Each row of a before or after table is a point. The points were changed in one or more steps. Then noise was added and the rows were shuffled. The steps act on columns, c1 being the first. What was done? A step turns or swaps two columns, mirrors them in a line or flattens them onto one, adds a multiple of one to another, or multiplies or shifts one. Angles are multiples of 10 degrees, from the lower column toward the higher: turns from -170 to 170, lines from 10 to 170 but not 90. Use the fewest steps. Two steps may share a column if one is a turn and the other turns, adds or multiplies; they go together, in the order done. Otherwise the lowest column goes first.

Before, 8 rows:
[[-0.19 -0.73]
 [ 0.60 -0.46]
 [ 0.15  0.25]
 [ 0.28  0.10]
 [-0.34 -0.22]
 [ 0.16 -0.78]
 [-0.52  0.09]
 [-0.10  0.39]]
After (8 x 2):
[[ 0.53 -0.59]
 [-0.48 -0.17]
 [-0.24  0.28]
 [ 0.04  0.33]
 [ 0.77 -0.06]
 [-0.19 -0.37]
 [ 0.26  0.24]
 [ 0.20 -0.72]]
Steps: turn c1 and c2 by 30 degrees

Before (12 x 8):
[[ 0.01 -0.38 -0.61  0.78 -0.20 -0.41  0.22 -0.39]
 [-0.28  0.46  0.04 -0.40  0.32 -0.21  0.72  0.22]
 [ 0.24  0.01 -0.21  0.44 -0.42 -0.01  0.43 -0.40]
 [ 0.39  0.47 -0.39  0.01  0.45 -0.14  0.29  0.13]
 [ 0.41  0.02 -0.08 -0.96  0.56 -0.37  0.47  0.05]
 [ 0.16 -0.36  0.31  0.10  0.40  0.15 -0.02  0.51]
 [-0.27 -0.15 -0.44  0.66 -0.54  0.05 -0.54 -0.41]
 [ 0.22  0.23 -0.09 -0.51  0.80 -0.02  0.45 -0.29]
 [ 0.02  0.07 -0.19  0.68 -0.14 -0.76 -0.24 -0.37]
 [-0.04 -0.42 -0.39  0.13 -0.20 -0.10 -0.52  0.86]
 [-0.07 -0.04 -0.84  0.79 -0.15 -0.36 -0.21 -0.23]
 [-0.45 -0.25 -0.65  0.72 -0.04 -0.30 -0.06 -0.27]]
After (12 x 8):
[[-0.65 -0.14 -1.05  0.44 -0.16 -0.54 -0.15 -0.25]
 [ 0.14  0.78 -0.16 -0.49  0.32 -0.42  0.38  0.20]
 [ 0.02 -0.30  0.09  0.21  0.39 -0.03  0.17  0.52]
 [-0.82 -0.23 -0.87  0.13 -0.03 -0.50  0.06 -0.25]
 [-0.65 -0.39 -0.62  0.21 -0.54 -0.15 -0.42 -0.37]
 [ 1.03  0.28 -0.27 -0.33  0.56 -0.58  0.41  0.06]
 [ 0.53  0.38 -0.25 -0.18  0.82 -0.24  0.28 -0.28]
 [ 0.23  0.56 -0.61  0.33  0.45 -0.37  0.02  0.13]
 [-0.58 -0.24 -0.81  0.50 -0.22 -0.65  0.36 -0.40]
 [-0.10 -0.61 -0.59  0.05 -0.20 -0.32 -0.23  0.85]
 [-0.18  0.25 -0.42  0.46 -0.40 -0.22  0.38 -0.37]
 [-0.50 -0.09 -0.38  0.46 -0.11 -0.94 -0.26 -0.37]]
Steps: turn c1 and c4 by 50 degrees; turn c2 and c7 by -30 degrees; shift c3 by -0.20; shift c6 by -0.20

Before, 8 rows:
[[-0.53 -0.55 -0.15  0.17  0.71  0.02 -0.38  0.36 -0.57  0.04  0.68 -0.09]
 [ 0.12 -0.37  0.19 -0.31 -0.64 -0.02  0.66  0.15  0.47 -0.46  0.29 -0.22]
 [ 0.15  0.15  0.42 -0.47 -0.11 -0.53  0.26  0.51  0.20 -0.13  0.10 -0.15]
 [-0.28  0.36  0.47 -0.52 -0.28  0.00  0.23  0.67  0.35 -0.48 -0.31  0.58]
 [ 0.17  0.04 -0.14  0.38 -0.21 -0.01  0.37  0.39  0.41 -0.42  0.35 -0.67]
 [-0.61 -0.55 -0.46  0.46  0.71 -0.54 -0.08  0.33 -0.30  0.19  0.53  0.40]
 [-0.16  0.41 -0.04 -0.38  0.25  0.17  0.39  0.40 -0.41  0.72 -0.09  0.21]
 [-0.80 -0.56 -0.59  0.18  0.56 -0.31 -0.74  0.15 -0.10  0.41  0.43  0.01]]
After (8 x 12):
[[-0.28  0.57  0.48 -0.42 -0.37  0.21  0.22  0.68 -0.36 -0.14 -0.30  0.58]
 [-0.82 -0.70 -0.59  0.61 -0.12 -0.24 -0.76  0.16  0.09 -0.02  0.41  0.05]
 [ 0.18  0.34 -0.14  0.07  0.39  0.16  0.37  0.42 -0.42 -0.30  0.36 -0.65]
 [-0.56 -0.44 -0.15  0.46 -0.07 -0.56 -0.35  0.39  0.56 -0.33  0.67 -0.10]
 [-0.61 -0.53 -0.45  0.99 -0.05 -0.21 -0.09  0.33  0.31 -0.21  0.53  0.40]
 [ 0.14  0.01  0.19 -0.49 -0.05  0.51  0.65  0.13 -0.48 -0.59  0.27 -0.22]
 [ 0.16  0.18  0.43  0.05 -0.57  0.44  0.27  0.50 -0.20 -0.01  0.10 -0.18]
 [-0.16 -0.17 -0.05 -0.17 -0.36 -0.31  0.38  0.42  0.44  0.81 -0.09  0.23]]
Steps: turn c2 and c10 by 40 degrees; turn c5 and c6 by -130 degrees; turn c4 and c5 by 60 degrees; multiply c9 by -1
